Rows are points. Each copy is the shape, with its points in the same order, turned, moved and blurred by noise. Is it also mirrored, or only turned?

Shape (6 x 3)
[[-2.04 -2.62 -1.65]
 [ 1.04  1.52 -0.38]
 [ 0.69  0.05  0.31]
 [ 0.85  1.54 -0.85]
 [-0.25 -2.07 -1.37]
 [-1.61 -0.85  0.46]]
Copy 1 (6 x 3)
[[-4.47 -0.29 -0.40]
 [ 0.88 -0.75 -0.40]
 [-0.44 -0.11  0.66]
 [ 0.54 -0.86 -0.79]
 [-2.98 -1.12  0.41]
 [-2.26  1.28 -0.12]]
Copy 1 is: only turned
Copy 2 (6 x 3)
[[-3.40  0.07  1.23]
 [ 1.69 -0.79  0.09]
 [ 0.75  0.49  0.53]
 [ 1.51 -1.28  0.04]
 [-1.71 -0.15  1.93]
 [-1.29  1.31 -0.30]]
Copy 2 is: only turned
Copy 3 (6 x 3)
[[-2.99  1.05  2.19]
 [ 1.85  1.42 -0.07]
 [ 0.52  0.48 -0.35]
 [ 1.82  1.82  0.35]
 [-1.96  1.44  0.58]
 [-0.81 -0.54  1.58]]
Copy 3 is: only turned
Copy 4 (6 x 3)
[[-2.01  1.14 -3.10]
 [-0.10 -1.95  0.76]
 [ 0.28 -0.45  0.18]
 [-0.36 -2.21  0.36]
 [-0.24  0.20 -2.49]
 [-1.38  1.19 -0.43]]
Copy 4 is: mirrored

Shape (10 x 6)
[[-0.82 -1.61 -1.79  0.36  1.04 -1.77]
 [ 0.67  3.82 -1.48  1.24 -1.78 -4.02]
 [-0.43 -0.09 -1.04 -1.61  0.32  0.55]
 [ 0.86 -1.36 -1.14  0.98  1.27 -0.48]
 [-0.19 -0.36 -1.61  0.42  0.49  0.64]
 [-0.40  2.61  0.18  0.49 -0.04 -0.12]
 [-0.78  0.52  3.92  0.87 -0.33  0.55]
 [ 0.70 -1.30 -0.62 -2.21  0.70  0.52]
 [ 0.53 -1.90 -0.45  1.17  0.99  0.69]
 [-0.04 -1.48 -1.29  1.19 -0.82 -0.12]]
Copy 1 (10 x 6)
[[-2.16 -1.36 -0.49 -1.52 -1.10  0.25]
 [-4.13  4.34 -0.87  0.70 -0.24 -1.32]
 [ 0.06 -0.86  0.92  0.09  0.33 -0.73]
 [-2.08 -0.79  1.31 -1.55 -0.56  1.25]
 [-0.69 -0.28  1.06 -1.69  0.25 -0.02]
 [-0.37  2.60  1.35  0.02 -0.88 -0.64]
 [ 1.93  2.09  1.09  0.82 -2.39  2.82]
 [-0.28 -2.01  1.36  0.64  0.68  0.36]
 [-0.78 -0.93  1.40 -2.00 -0.34  2.03]
 [-1.04 -0.10 -0.26 -1.95  0.50  1.29]]
Copy 1 is: only turned
Copy 2 (10 x 6)
[[ 3.52  0.61  0.83 -0.19  0.27 -0.92]
 [ 0.40  1.78 -3.07  2.35  2.64 -3.45]
 [ 0.48  0.73  1.77 -1.46 -0.78 -1.48]
 [ 2.57  1.60  0.11 -0.82 -0.21  0.36]
 [ 1.47  1.05  0.85 -1.38  0.64 -0.12]
 [-1.24  1.63  0.08  0.95  1.44 -0.80]
 [-1.76 -0.17  0.12  2.04 -1.08  2.21]
 [ 1.07  1.18  1.25 -1.85 -2.14 -1.18]
 [ 1.91  1.28  0.46 -1.33 -0.63  1.46]
 [ 2.17 -0.28 -0.56 -1.23  0.56  0.36]]
Copy 2 is: only turned
Copy 3 (10 x 6)
[[-0.84  2.91  0.26 -1.34 -0.67 -1.04]
 [-2.81 -2.26 -1.61 -0.73 -2.61 -3.76]
 [-0.45  0.74 -0.62 -0.54 -0.53  1.72]
 [ 0.35  2.22 -0.40  0.14  0.17 -1.08]
 [-0.17  1.44 -0.05  0.73 -0.86  0.41]
 [ 0.67 -1.61 -0.60  0.03 -2.20 -0.60]
 [ 2.95 -2.38  1.81 -0.83  0.19 -0.32]
 [-0.28  1.22 -0.92 -0.85  1.41  2.00]
 [ 1.16  1.97  0.63  0.80  0.66 -0.49]
 [-0.83  1.27  1.28  0.56 -0.16 -0.70]]
Copy 3 is: only turned
Copy 4 (10 x 6)
[[-0.52 -0.81  0.26  2.49 -1.38 -0.16]
 [-1.58  0.10  2.04 -1.79 -0.66  4.84]
 [ 0.19  0.44 -2.04  0.93  0.35 -0.14]
 [ 0.24 -0.22  1.45  1.44  0.39 -0.96]
 [-0.71  0.64 -0.29  1.31  1.05 -0.68]
 [-1.01 -0.81 -0.50 -1.36  1.79  1.54]
 [-0.10 -1.69 -0.37 -3.39  0.89 -2.16]
 [ 1.45  1.14 -2.22  0.75 -0.19 -0.89]
 [ 0.11  0.54  0.31  1.50  0.68 -2.14]
 [-1.44  0.76  0.49  1.09 -0.80 -1.45]]
Copy 4 is: mirrored
